Every row gives one point. The ring and each string are closed loops that go straight from each point to the next, and from the last back to the first. Before rounding, they use only three directions, however many columns there are. Count how often each string passes through the ring. Passing back the other way cancels.

Ring (8 x 4):
array([[ 36.4,  21.3, -16.8,   5.5],
       [ 23.9,  36.0,  -8.2,  -3.6],
       [-13.5,  32.5,   2.8,  -9.3],
       [-28.8,  18.3,   4.7,  -5.9],
       [-32.3, -13.2,  -0.1,   7.4],
       [-16.6, -25.6,  -8.7,  16.0],
       [  9.1, -23.1, -18.6,  20.0],
       [ 29.4,  -6.9, -22.5,  16.8]])
String (19 x 4):
array([[ 21.2, -22.0, -43.1,  23.5],
       [  7.6,  -8.6, -32.5,  14.6],
       [  6.0, -13.1, -39.1,  16.7],
       [ 15.5, -34.1, -36.4,  27.2],
       [ 20.5, -44.2, -16.2,  30.9],
       [ 15.9, -20.5,   8.5,  18.1],
       [  5.1,  -2.7,  -2.6,   9.4],
       [ -6.6,  -9.3, -30.9,  12.4],
       [ -4.9, -34.6, -31.4,  23.6],
       [  1.0, -46.1, -21.6,  28.8],
       [ 10.9, -34.2,  -0.2,  23.8],
       [  6.6, -42.2, -24.4,  28.3],
       [ -1.8, -23.1, -43.8,  20.1],
       [ -2.9, -10.7, -43.4,  14.5],
       [ 16.0, -28.3, -34.4,  24.6],
       [ 28.6, -27.7, -13.0,  24.9],
       [ 26.5, -17.5,  -2.4,  19.4],
       [  8.1,   0.1,  -6.5,   9.0],
       [  6.3,  -5.6, -37.7,  13.5]])
Times through: 2
String (6 x 4):
array([[  4.3, -37.5,  12.3,  23.1],
       [ -0.6, -10.7,   4.3,  11.4],
       [-14.9,  -9.2, -24.6,  10.4],
       [-12.3, -19.9, -28.5,  15.8],
       [ -1.6,  -2.0, -18.1,   9.1],
       [  8.0, -16.9,  -1.7,  16.0]])
Times through: 0

Ring (6 x 11):
array([[ 47.3,   4.6,  12.1,  -5.5,   1.8,  -0.8,   4.6, -12.0,  28.8,
         -6.5, -33.9],
       [  9.9,  46.5,   4.9, -10.1, -22.0,   0.5,  -6.4, -12.3,  27.6,
         -8.6, -13.2],
       [-29.1,  26.6,   7.7,  -3.3, -16.8,   1.7, -11.1,  -2.3,  10.8,
         -7.4,  -2.8],
       [-26.8, -29.9,   9.8,   6.6,   7.5,   0.8,  -2.7,   5.5,  -1.3,
         -3.8, -13.6],
       [  3.2, -54.7,  11.9,   8.6,  21.6,  -0.4,   5.9,   4.0,   2.1,
         -2.3, -28.8],
       [ 39.1, -39.6,  15.4,   3.1,  20.3,  -1.0,   8.9,  -4.0,  16.0,
         -3.8, -38.8]])
String (13 x 11):
array([[  3.5, -66.1,  34.4,  10.8,  34.6,   1.4,   0.7,   8.4,  -3.9,
         -3.9, -30.7],
       [ -7.3, -82.2,   6.5,  14.4,  29.9,  -1.1,  10.0,   9.0,  -6.3,
          0.2, -30.0],
       [ -8.5, -68.6, -18.2,  11.8,  15.1,  -3.1,  15.3,   4.2,   0.3,
          1.8, -27.4],
       [  2.4, -26.9, -11.1,   3.5,   1.6,  -2.0,   8.6,  -2.7,  11.7,
         -1.8, -23.8],
       [  0.7, -27.3,  13.8,   4.0,  10.8,   0.3,   0.7,   0.8,   7.1,
         -4.4, -23.0],
       [  0.6, -37.2,  45.7,   6.0,  26.6,   3.1,  -7.8,   6.3,  -0.3,
         -7.1, -24.3],
       [  6.9, -17.7,  34.4,   1.9,  15.0,   2.2,  -6.1,   1.0,   7.8,
         -7.2, -23.3],
       [ 19.8, -66.1,  35.9,   9.5,  36.8,   1.0,   3.2,   5.7,   0.9,
         -4.1, -36.5],
       [ 30.9, -76.5,  18.4,  10.4,  35.8,  -1.1,  12.3,   3.0,   4.8,
         -1.5, -42.5],
       [ 28.7, -63.1,  -5.3,   7.9,  21.4,  -3.0,  17.2,  -1.5,  10.9,
          0.1, -39.6],
       [ 17.9, -37.2,  -8.6,   4.1,   8.4,  -2.5,  12.3,  -3.6,  13.8,
         -1.4, -31.1],
       [ 10.9, -16.9,  21.0,   1.3,  10.1,   0.8,  -1.4,  -1.5,  11.4,
         -5.9, -24.7],
       [ 10.4, -32.6,  45.2,   4.4,  25.5,   2.8,  -6.6,   3.8,   3.9,
         -7.4, -27.0]])
Times through: 2

Ring (7 x 14):
array([[ 31.5,  13.5,   6.9,  -0.5,  26.5,  22.9,  16.7,  -7.3,  -0.5,
         17.1,   4.4,  19.1, -22.7,  -4.7],
       [ -9.5,  34.5,  11.5,  -5.0,  27.6,  11.9,   8.1, -10.3,  -3.2,
          9.0,   0.6,  24.0, -25.3,   1.1],
       [-54.1,  25.7,  10.9, -10.3,  19.9,   0.5,   3.0,  -4.2,   5.8,
        -15.4,  -2.8,  11.9, -18.5,   0.3],
       [-66.0, -10.5,   9.1, -12.9,   7.2,  -1.9,   6.6,   7.4,  22.6,
        -38.5,  -2.3, -11.0,  -8.8,  -8.8],
       [-36.4, -47.9,   9.5, -11.0,  -1.6,   6.5,  16.5,  16.1,  35.5,
        -43.6,   2.3, -28.4,  -4.2, -20.4],
       [  9.6, -60.5,   6.9,  -5.9,   0.0,  18.6,  24.8,  16.2,  34.7,
        -29.2,   6.4, -28.1,  -5.0, -24.7],
       [ 47.6, -37.0,   2.2,   0.0,  13.0,  28.0,  26.3,   6.4,  18.2,
         -0.5,   7.6,  -7.2, -11.3, -17.9]])
String (7 x 14):
array([[ 70.2, -60.4, -23.9,   5.2,  13.7,  34.2,  30.7,  12.3,  17.4,
         -1.6,   6.2, -12.0,   5.2, -16.9],
       [ 25.3, -59.8, -36.6,   1.8,  11.6,  22.5,  23.1,  16.0,  18.5,
        -21.3,   0.2, -16.1,  16.5, -11.2],
       [  2.8, -39.9, -10.5,  -3.5,   9.8,  16.4,  19.1,  11.2,  20.9,
        -21.9,   1.7, -13.3,   0.7, -13.1],
       [  8.4, -36.8,  19.6,  -6.9,   4.8,  17.9,  22.1,   9.0,  28.5,
        -18.2,   7.2, -17.0, -16.5, -22.0],
       [ 33.9, -41.6,  33.7,  -6.1,   3.0,  24.7,  27.8,   8.0,  32.0,
         -9.2,  12.1, -18.7, -25.7, -28.7],
       [  3.9, -17.8,   4.8,  -4.6,  13.7,  16.3,  17.3,   4.2,  15.9,
        -10.7,   3.3,  -3.3, -12.1, -11.9],
       [ 30.0, -29.6, -31.3,   2.8,  20.8,  23.2,  19.7,   6.6,   6.4,
         -4.4,  -0.1,   1.4,   6.8,  -4.6]])
Times through: 0

Ring (7 x 14):
array([[ 39.9,  24.5,   6.4,  -4.0,  -9.5, -15.5,  12.1, -25.5,  13.6,
         17.1,  -2.3,  -8.8, -20.7, -12.8],
       [ 20.3,  51.3,  22.0, -25.7,  -7.5, -27.0,   6.9, -21.0,  -3.9,
          9.1,  -5.4, -21.8, -26.8,  -2.6],
       [-19.2,  40.1,  26.4, -19.7,  -0.3, -26.2,  -3.4, -13.2,  -7.7,
          4.8,  -3.6, -17.6,  -8.3,   3.3],
       [-53.4,   1.9,  19.0,   6.5,   7.8, -15.3, -13.2,  -7.1,   2.2,
          6.0,   0.5,  -1.3,  20.3,   2.8],
       [-50.6, -30.5,   2.0,  35.1,   7.3,  -1.7,  -7.7,  -8.2,  22.0,
         13.6,   8.3,  17.0,  37.9,  -8.4],
       [-12.6, -30.3,  -9.4,  40.8,  -0.7,   2.9,   6.6, -15.8,  34.0,
         20.8,  11.6,  20.8,  28.4, -19.6],
       [ 22.8,  -8.4,  -6.4,  23.8,  -6.7,  -3.2,  12.5, -22.6,  29.2,
         21.6,   5.9,   9.4,   4.0, -19.9]])
String (22 x 14):
array([[-23.6,  57.3,  30.6, -28.0,  -2.8, -30.7,   1.9, -11.9, -12.3,
          2.9,  -0.3, -21.5, -10.3,   3.4],
       [-42.5,  34.2,  35.4, -24.4,   7.6, -29.2, -19.2,  -8.8, -17.5,
         -0.6, -10.8, -21.9,  -4.7,  14.0],
       [-41.0,   3.9,  27.3,  -7.2,  11.7, -20.5, -26.4,  -9.9,  -8.2,
          3.0, -13.5, -12.8,   3.5,  12.5],
       [-24.4,   5.4,  14.8,   4.4,   3.3, -14.7,  -7.2, -12.9,   6.0,
          9.5,  -1.5,  -3.2,   7.9,  -1.5],
       [-72.5, -19.0,  26.4,   6.4,  19.0, -15.5, -36.8,  -4.0,  -6.1,
          1.4, -12.4,  -4.4,  23.2,  15.7],
       [-82.5, -22.1,  18.3,  19.7,  15.5, -10.3, -24.7,  -1.7,   4.0,
          4.5,   0.3,   6.5,  38.4,   6.6],
       [-43.3,   4.7,   3.8,  22.7,  -2.2,  -8.1,  11.9,  -8.5,  19.9,
         13.4,  18.8,  12.6,  31.7, -15.0],
       [-17.0,   6.6,   6.6,  12.8,  -2.1, -10.8,   5.9, -14.1,  15.5,
         13.6,   7.6,   3.8,  12.9, -10.8],
       [-47.7, -24.8,  10.7,  22.0,  10.7,  -7.3, -18.3,  -8.9,  11.5,
          9.8,  -1.8,   6.9,  26.2,   0.4],
       [-80.5, -49.1,  11.0,  34.8,  19.2,  -2.6, -31.4,  -2.8,  12.2,
          7.7,  -2.4,  14.4,  45.3,   5.4],
       [-83.2, -38.4,   8.5,  36.0,  14.6,  -2.7, -19.9,  -1.8,  15.4,
          8.7,   6.5,  17.4,  49.8,  -0.5],
       [-54.2,  -6.3,   6.7,  24.1,   3.1,  -7.6,   1.0,  -6.7,  16.7,
         11.4,  13.5,  12.1,  34.8,  -9.3],
       [-16.1,   8.1,   8.5,   9.9,  -1.4, -12.1,   3.8, -14.4,  13.2,
         12.8,   5.5,   1.6,  10.2,  -9.0],
       [-55.1, -16.2,  23.0,   6.1,  15.6, -14.7, -31.3,  -7.5,  -2.7,
          4.0, -12.1,  -4.7,  16.7,  12.0],
       [-76.7,  -6.6,  34.9,  -6.3,  20.5, -21.7, -41.7,  -3.0, -15.9,
         -2.5, -17.0, -12.9,  16.0,  22.1],
       [-57.3,  30.5,  32.5, -16.5,   7.4, -26.5, -15.3,  -5.7, -13.5,
         -0.1,  -3.8, -15.5,   7.4,  10.8],
       [-14.0,  41.3,  12.5,  -3.6,  -8.9, -19.2,  19.1, -13.8,   8.7,
         11.4,  13.8,  -4.0,   4.5, -12.8],
       [ -9.7,  16.9,  11.5,   2.5,  -2.5, -15.2,   4.1, -15.5,   9.4,
         11.9,   3.2,  -3.2,   2.9,  -7.4],
       [-21.2,  22.6,  30.9, -20.7,   7.6, -25.9, -21.9, -13.6, -13.1,
          2.6, -16.5, -21.4, -12.3,  12.8],
       [-18.8,  52.7,  41.5, -41.7,   4.8, -36.0, -19.0, -13.4, -25.4,
         -1.8, -18.3, -33.9, -25.6,  17.4],
       [-10.1,  72.5,  33.6, -38.6,  -5.9, -35.1,   5.7, -14.3, -16.3,
          2.4,  -2.0, -28.0, -21.7,   3.7],
       [ -7.3,  51.2,  17.8, -14.2,  -9.0, -23.7,  16.5, -15.1,   2.2,
          9.5,   8.9, -11.3,  -5.5,  -8.9]])
Times through: 3
String (23 x 14):
array([[ 36.7,  80.5,  29.1, -45.3, -12.6, -35.6,  13.2, -23.7, -12.7,
          7.1,  -7.3, -33.6, -44.4,  -1.2],
       [ 15.5,  72.3,  27.0, -35.9, -10.7, -32.5,  13.4, -19.5,  -9.4,
          6.8,  -1.4, -26.6, -29.5,  -2.6],
       [ -7.6,  58.2,  37.1, -40.0,   0.2, -34.9,  -9.6, -15.4, -20.6,
          0.8, -13.6, -31.8, -27.2,  11.5],
       [-26.9,  33.5,  35.0, -27.2,   7.0, -29.5, -20.6, -12.1, -17.7,
          0.5, -15.5, -24.8, -13.5,  14.5],
       [-35.2,  17.2,  28.8, -13.6,   8.4, -23.5, -20.7, -10.7, -10.1,
          2.7, -11.7, -16.0,  -1.6,  11.1],
       [-70.6,   9.7,  38.0, -15.5,  17.3, -25.9, -36.6,  -3.9, -19.7,
         -3.5, -16.0, -17.9,   8.9,  21.8],
       [-73.7,   3.2,  26.7,   1.1,  12.7, -18.8, -22.4,  -3.0,  -6.1,
          1.4,  -2.7,  -5.0,  23.7,  10.2],
       [-63.6,   2.2,  13.6,  15.5,   4.9, -12.1,  -3.2,  -4.7,   9.0,
          7.8,  11.1,   6.7,  32.6,  -4.1],
       [-29.7,   5.7,   6.1,  16.5,  -1.6,  -9.9,   7.4, -11.5,  16.6,
         13.1,  11.9,   7.2,  21.0, -11.8],
       [-28.4,  -6.9,   7.8,  17.1,   3.0,  -9.1,  -3.8, -12.2,  14.4,
         12.3,   3.8,   5.4,  18.2,  -6.6],
       [-41.8, -32.4,   8.5,  25.3,  11.4,  -5.2, -20.4, -10.3,  13.8,
         11.1,  -4.0,   8.2,  25.3,   0.1],
       [-35.7, -35.7,   6.7,  26.9,  11.1,  -4.0, -20.3, -11.7,  15.7,
         12.2,  -4.9,   8.9,  23.6,  -0.8],
       [-14.7,  -6.0,   4.7,  17.7,   0.4,  -8.0,   0.4, -15.0,  17.6,
         14.5,   4.0,   5.7,  13.6,  -9.7],
       [ -6.4,  -0.3,  -6.6,  28.7,  -8.1,  -3.2,  21.3, -16.1,  30.7,
         20.1,  18.9,  15.7,  21.6, -23.8],
       [  2.1, -17.1, -14.6,  40.8,  -8.1,   3.1,  21.9, -18.2,  39.6,
         24.0,  19.5,  22.7,  25.5, -28.1],
       [ 17.1,   1.3, -15.1,  33.6, -14.4,   0.1,  33.3, -20.8,  39.8,
         25.2,  23.4,  19.5,  17.2, -32.7],
       [  9.6,   6.4,  -1.6,  17.2,  -7.8,  -7.5,  16.1, -19.5,  24.2,
         18.8,  10.1,   6.7,   6.4, -18.9],
       [  8.6,   3.9,   3.7,  11.4,  -3.9,  -9.8,   6.0, -19.5,  17.9,
         16.4,   2.2,   1.4,   0.9, -12.2],
       [  8.6,  20.7,   2.3,   9.0,  -9.6, -11.6,  19.3, -18.9,  19.6,
         17.1,  11.3,   2.4,   2.5, -18.0],
       [ 21.7,  25.6,   3.4,   3.6, -10.9, -13.4,  19.5, -21.5,  17.9,
         17.4,   7.9,  -1.7,  -6.4, -17.4],
       [  5.8,  16.2,   8.7,   2.7,  -4.5, -14.2,   6.5, -18.7,  12.2,
         14.0,   1.8,  -3.6,  -3.1,  -9.7],
       [ 20.4,  18.2,  20.1, -15.4,   1.1, -21.1, -12.0, -22.1,  -2.0,
          9.8, -17.1, -18.9, -24.7,   3.7],
       [ 43.9,  56.2,  30.5, -43.0,  -4.8, -33.1,  -6.0, -26.2, -15.0,
          6.7, -22.0, -36.1, -50.5,   7.2]])
Times through: 1

Ring (8 x 14):
array([[ -2.5,  -8.8, -16.6,   3.3,   2.4, -38.3,  -8.9,   2.2, -22.2,
        -14.2,  13.5,  -6.6, -44.2,  11.2],
       [  0.2,   8.0,   5.0, -19.6,   6.5,  -3.2, -15.3,  15.6,  15.4,
        -16.7,   6.6, -14.1, -47.0,  13.5],
       [  1.1,  18.8,  17.5, -25.5,  -0.1,  25.9,  -7.8,  16.4,  31.6,
         -9.9,  -0.4, -17.9, -26.5,   3.8],
       [ -2.6,  23.1,  19.8, -18.9,  -2.3,  40.5,   2.8,   6.8,  30.9,
          1.1,  -7.7, -17.8,   3.2, -10.7],
       [-11.1,  14.0,   3.8,   7.4,  -1.6,  25.7,  17.2, -16.4,  -0.2,
         15.3, -11.4, -11.1,  38.3, -28.5],
       [-11.4,   3.6,  -9.2,  22.0,  -8.8,   5.6,  23.3, -24.0, -24.2,
         17.1,  -6.4,  -6.7,  41.0, -30.6],
       [ -6.3, -10.9, -23.9,  31.2, -21.3, -25.7,  23.1, -21.9, -49.2,
          9.5,   6.5,  -2.7,  18.1, -20.4],
       [ -3.2, -15.1, -26.0,  22.1, -14.0, -42.9,   8.3, -10.6, -46.0,
         -3.8,  14.0,  -2.9, -17.9,  -2.6]])
String (26 x 14):
array([[  0.3,  -3.7, -13.6,  27.3, -44.0,  -0.4,  35.4, -17.2, -40.3,
         14.2,   5.4,  -6.4,  32.5, -27.7],
       [ -0.4, -11.8, -25.0,  46.7, -59.1, -10.0,  51.1, -29.9, -66.6,
         23.3,   7.2,  -2.2,  54.7, -39.6],
       [ -3.2,  -8.8, -21.6,  38.2, -42.4, -10.6,  39.7, -26.3, -54.7,
         18.7,   5.0,  -3.3,  42.9, -33.1],
       [  1.8,  -1.5, -10.0,  20.6, -41.9,   2.1,  30.6, -11.7, -32.4,
         10.4,   6.1,  -7.9,  22.9, -22.8],
       [ -9.9,   2.0,  -8.8,  10.9,   3.2,  -6.7,   7.3, -13.4, -15.9,
          4.9,  -1.6,  -7.6,   8.4, -14.2],
       [-19.9,   2.8, -12.1,  16.2,  25.6, -10.0,   3.7, -24.8, -17.0,
         10.5,  -9.5,  -5.4,  22.8, -20.7],
       [-20.5,  10.5,  -5.0,  21.9,  11.5,  17.6,  21.6, -33.1, -14.2,
         24.7, -17.6,  -7.0,  62.0, -40.0],
       [ -0.7,  18.7,  12.4,   6.2, -36.8,  49.5,  34.7, -10.4,   2.4,
         19.9,  -8.8, -14.6,  52.1, -36.1],
       [  4.0,  12.5,   8.6,  -1.7, -34.1,  29.1,  20.9,   1.8,   2.0,
          5.5,   1.0, -14.5,  13.1, -17.0],
       [-11.0,  12.8,   4.2,  -4.3,  15.2,  12.6,  -0.9,  -6.4,   9.5,
          2.8,  -7.6, -11.9,   5.1, -11.7],
       [ -7.1,  26.9,  23.1, -24.5,  14.9,  43.1,  -5.6,   6.6,  41.6,
          0.0, -12.3, -18.6,   0.8,  -8.9],
       [ 10.7,  31.7,  36.2, -39.5, -24.8,  63.5,   1.7,  28.8,  54.7,
         -8.0,  -2.1, -24.8, -18.3,  -0.3],
       [ 12.1,  16.1,  17.5, -19.5, -38.9,  33.6,  10.5,  20.2,  19.7,
         -6.9,   7.0, -18.7, -18.6,  -1.3],
       [ -0.4,   9.2,   4.5,  -8.2,  -8.3,   9.2,   1.8,   5.4,   6.1,
         -4.5,   2.6, -13.2, -14.5,  -2.8],
       [-10.4,  11.0,   3.8, -13.4,  27.3,   0.5, -15.4,   2.1,  16.1,
         -7.7,  -3.7, -12.3, -23.1,   2.5],
       [  1.1,  20.6,  20.7, -35.2,  11.1,  23.4, -19.2,  23.5,  42.5,
        -17.0,   0.3, -19.3, -45.0,  13.4],
       [ 15.0,  22.0,  26.8, -35.0, -33.5,  41.8,   0.1,  32.3,  39.2,
        -14.8,   7.5, -22.4, -38.1,   8.7],
       [  8.0,  15.8,  15.7, -18.7, -27.2,  29.1,   6.1,  17.0,  19.9,
         -6.7,   4.7, -17.7, -18.5,  -1.1],
       [  1.3,  13.4,  10.0, -11.5, -13.6,  21.0,   4.9,   7.6,  13.0,
         -2.9,   0.9, -15.1,  -9.1,  -5.5],
       [ 10.8,  27.6,  30.0, -26.2, -38.4,  61.6,  15.0,  19.9,  38.0,
         -0.2,  -1.6, -22.4,   1.3, -10.6],
       [ -9.4,  31.8,  26.9, -21.1,  12.0,  58.4,   3.1,   0.2,  44.0,
          8.7, -18.5, -19.2,  24.9, -20.6],
       [-17.6,  26.2,  16.3,  -6.0,  23.2,  45.5,   6.8, -15.2,  26.9,
         16.3, -22.3, -14.6,  43.3, -29.6],
       [ -9.4,  19.0,   9.5,   7.4, -12.1,  42.5,  26.0, -17.3,   4.3,
         20.9, -14.5, -12.9,  54.4, -36.5],
       [ -2.5,   7.7,  -0.4,  11.4, -26.4,  18.4,  24.8, -11.1, -13.0,
         12.1,  -2.0, -10.6,  29.1, -25.0],
       [ -4.7,   3.7,  -4.9,   8.1, -11.1,   1.5,  12.1,  -8.3, -13.3,
          4.4,   0.8,  -9.3,   7.7, -14.2],
       [ -0.5,   2.5,  -5.0,  10.0, -25.1,   3.5,  18.3,  -6.4, -17.7,
          4.9,   3.9,  -9.6,   9.0, -15.3]])
Times through: 3
